Each wall is flat, endless, passes through zero and stands at right angles to its row. A trip goes straight from one point to another. Which walls does it cross, in order?
(in the rows, 128 means zero)

Walls:
(1): [186 151 125]
(2): [100  82  30]
(3): [195 121 150]
(4): [ 44 144 210]
(5): [110 123  39]
(6): [153 167 131]
Trips:
[177 124 141] to [ 50  55 142] -> 6, 1, 4, 2, 3, 5
[153  85 120] to [137 118 156] -> 5, 2, 4
[175 183 141] to [ 81 119 115] -> 4, 3, 5, 1, 2, 6
[158  93 144] to [128 159 116] -> 6, 5, 3
[117 167  89] to [ 43  97 133] -> 1, 4, 6
[169 148  69] to [ 78  70 185] -> 6, 1, 3, 4, 5, 2
[129 175  98] to [177 170 145] -> 2, 3, 5
[190 158 154] to [156  83 103] -> 2, 5, 6
[168  34  49] to [175 157 104] -> 6, 2

Walls:
(1): [154  87 192 151 124 212  83 135 164]
(2): [165  89 127 175 160 149  85  76 136]
(3): [124  15 142 136 196 140  57 111 117]
(4): [102 173 135 126 189 172 159  73 230]
(5): [151 116 107 200 122  44 170 232  88]
(6): [137 115 165 100  75  63 141 154 129]
Trips:
[117  93 175 194  73 178 165 140 170] to [138 137 223 170 153 126  95 160  96] -> 3, 4
[117  36 121 178 126  55 138 141 135] to [108 120 142 225 139 106  83 105 177] -> 1, 4, 6
[ 39 163 143  70  83  74 142 137 125] to [112 100 130 146 128  42 145 128 131] -> 5, 3
[139 113 135 160 140 226  90  83 207] to [194 158 193  96 127 137 138 102 146] -> 3, 6
[200 116 159 169 156 153 101 141 158] to [154  83 140 115  38 179 124  83 131] -> 5, 4, 6

Walls:
(1): [160 185 211 189 155 128 102 174 109 208  92 166 104  93 135 119 138 132]
(2): [147 135  85 176 140  84 129 164 179 167 189 164 148  71 155 138 102 140]
(3): [ 97 126 157  86 148 125 198 149 109  88 108  89 171 157 149 172 135 143]
(4): [135 108  99 177 172  49 130 158 142 115 132  92 197 143 144 141  78 101]
(5): [118 124 108 176  77 130 166  95 176 108 145 195 147  62 115 166  96  71]
(6): [118 155 176  92 136 107 209  93 138 153 125 212 137 113  68 135 152 125]
(7): [130 101 135 135 153  86  95 123 170  94 195 117 221 147 136 136 142 106]
(8): [148  99  95 128 156  87  59 130 212  76 144 117  91 147 112 194 122 159]
Trips:
[109  72 151 103 139 136 157 111 140 121 149 135 140 183 126 117 149  58] to [193  85 110  97  99 145 163 118 111 152 127 146 156 170 107 101  90 174] -> 5, 4, 7
[161 219 147 103  84 125  67  98  62  99 107 170 111 147 104 149  86 130] to [ 85 162 130 139 158  60  96 115 106 165  53 135  91 120 116 142 124 110] -> 8, 4
[132 152 139  99 133 127 147 115  92 121  71 149 137  97 181 161 156 115] to [ 98 135 186  99 108  89 122 164 106 172 117 115  87 105 124  88 107 160] -> 5, 3
[193  99  76 153 120 148 158 202 132 110 163 122 128 107 181 156 115 147] to [144 158 160  92 152 100 170 116 160  91 125  81 132  89 164 170 173 145] -> 5, 6, 2
[ 91 135  97 172 169 143 145 167 116 137  67 125 150 128 125 104  81 169] to [138 135 146 147 137 132 138 161 131 137 173  74  44 180 102 130  94 175] -> 8, 2, 4, 3
[157 148 135 144 136 121 128 133 144 105 115 150 131 181  97 109 153  70] to [129  88 158 154 133 110 145 118 143 120 140  61 158  95 146 136 132 160] -> 3, 1, 6, 5, 2
[166 101 203 171 181 108  96  92 111 211 108 119 136 158 128 164 174  79] to [130 159 143 135 135  80 121 104 166 115 143 146 119 133 119 126 207 142] -> 8, 4, 2
[132 102 190  90  98  43 160 126  58 147 157  78 135 163 110  75 133 173] to [120 155 166  94 102 165 125 110  99 101 151 169 162 180 159 115 133 126] -> 4

Walls:
(1): [ 82 114 165 131 130 164 133  94 107 124 107 165 126 133 113 170 159 156
  82  71 187 129  73 140 141 104  96  93 125  48 145 190  60 102 158 185
 164 102  71 102  91 120 142 152 129 123 114 138]
(2): [134 184 154 163 109 100 134 107  83  86  57 162 106 142 100 102 156 148
 181 141 132 118 188 157 156  90  85 141  97  91 153 182  79 188 117  97
 121  83 113  79 148 136  68 145 102  99  91  80]
(3): [146 124 136  91 108  93 182 103 132 141 141  74 126 108 112 114 103  92
 109 156 125 118 176 141  63  77 145 106 112 115 115 145 214   7 154 158
  74 126 130 100 139 104 130 123 136 134 112 122]
(4): [139 125 122 117 124 205 105  88 103 140  65 141 134  87  65  99 120 105
 165 158 160 144 130 144 114 191 165  45 116  92 154  59 162 148  88 158
 180 166 150 137  88 163 134  61  91 167 148 108]
(5): [103 127 115 187 150 116 181  87 120 107 130 140 172 108 195 140 114 195
 151 162 141 105 115 179 142  89 163 182 110 157  89 105 121 133 124  71
  98 130 129  91 235 111  66  86 110  97 149  65]
(6): [167 128 182 172 138  92  92  65 177  81 119 160 107 128 141 149  79 158
 128  91 136 115  98 117 138 160 205 130 130 130  55  97 109 199  89 150
 116 112 100 160  85 103 164 134 159  69 187 151]
(7): [ 99  88 159 188 148 110  91 167 118 142  91 140 107 117  95 149 171 128
  69 111 152 109 181 205  83 159  76 113 135 124  73  69 130 195 103 100
 148 144 142  70 128 150  90 117  96 112 140 145]
(8): [167  79  96 145 160 134 139 114 120  94 133 100 107 199  68  68 229 141
 128 134 107 125 128 139 132  91  66 175  74  73 231 197 128 119  61 117
 126 151 122 120 174 184  72 138  99  83 178 139]
(9): [ 83 118 193 151  76 226 142 151 100  86 121  77 123 131 160 176 153 188
  88  82 135 182 191 146 151 142 118 137 156 155 118 175  88 122 146 104
 214 124  89  95 130  96 129 129  87 103  81 146]
Trips:
[109 134 161 166 127 163 154 128 136 118 124 131 113  77 120 107 110 160
 135 176  93 182 121 151  96  77 105 124 126 112 108 139 156 151 164 122
  46  94 164 184 138 136 172 136 131 130  97 104] to [127 169 105  72 178 124 155 136 144 118 160 145 150 144 120 164 105 135
 166 144 134 197 129 102 149 165 186 178 108 102  79 132 189  85 130 133
 142 190 134 124 140 100 124 153 182 119  83 115] -> 2, 6
[164 167 128 122 109  77 101 153 135 180 133  91  78 132 119 132 148  82
 147 140 166 188 187 184 126  96  86  99 115 132 161  84 163 159 149  88
 126  86 147 130  77 132 167 149 115 103 114 140] to [109 104 186 129 156 154 107 116 110 159 168 129 132 177 152 153  99 113
 193  91 114  94 109 131  87 120  75 122 147 135 165 189 136 159 188 102
 128 105 129  63 137 119  96 140 116  89  83 123] -> 4, 9, 8, 1, 3, 5
[154 130  87 171 140 179 146  74 148 169 121 196 131  78  95 173 151 151
 163 129 177 163 155 166 104 145 117 157 188  82 151 106  89 153 113 166
 190 166 103 141 148 176 121 160  83 108 155  70] to [133 132 151 172 120 151 151 117 142 145 181 153  86 109 106 118  95 141
 112  99 124  91 171 155 113  44 107 123  61 120 113 108 113 113 146  82
 116 110 106  89 142 172 108 124  96 139 159 155] -> 6, 3, 4
[167 117 140  43 203 102 106  84 155 207 118 162 152 148 141  71 129 130
 135 203  85 152 187 137 106 143 151 149 104 181  93 160 153 102  86 106
 109 179 107 142 100 146 121 153 115 109  52 118] to [110  81  95 162 116  33 150 154 155 146 112 134 156 143 123 151 145 179
 117 193 145 185 182 108  73 103 145 168 112 134  76 106 124 173 201 110
  99 128 133 178 192  88 155 172  75 143 157 184] -> 4, 5, 8, 7, 6
[147  98 135 122 102 130  65 101  91 114 172 147 100 170 141 118 108 197
 165 154 120 119 200 159 167 137  92  93 145 164  80 140 121 108 108 102
 153 122 176 147 104 111  90 158 128 186 182 122] to [160 151 115 187 125 153 126 123 132 151 151 148 175 104 131 178  96 189
 113  47 116 133 133  37  89 132  98 136 131  85 159  97 179 154 143 136
 164 169 145 136 121 107 164 143  92 163 186 111] -> 5, 2, 1, 7
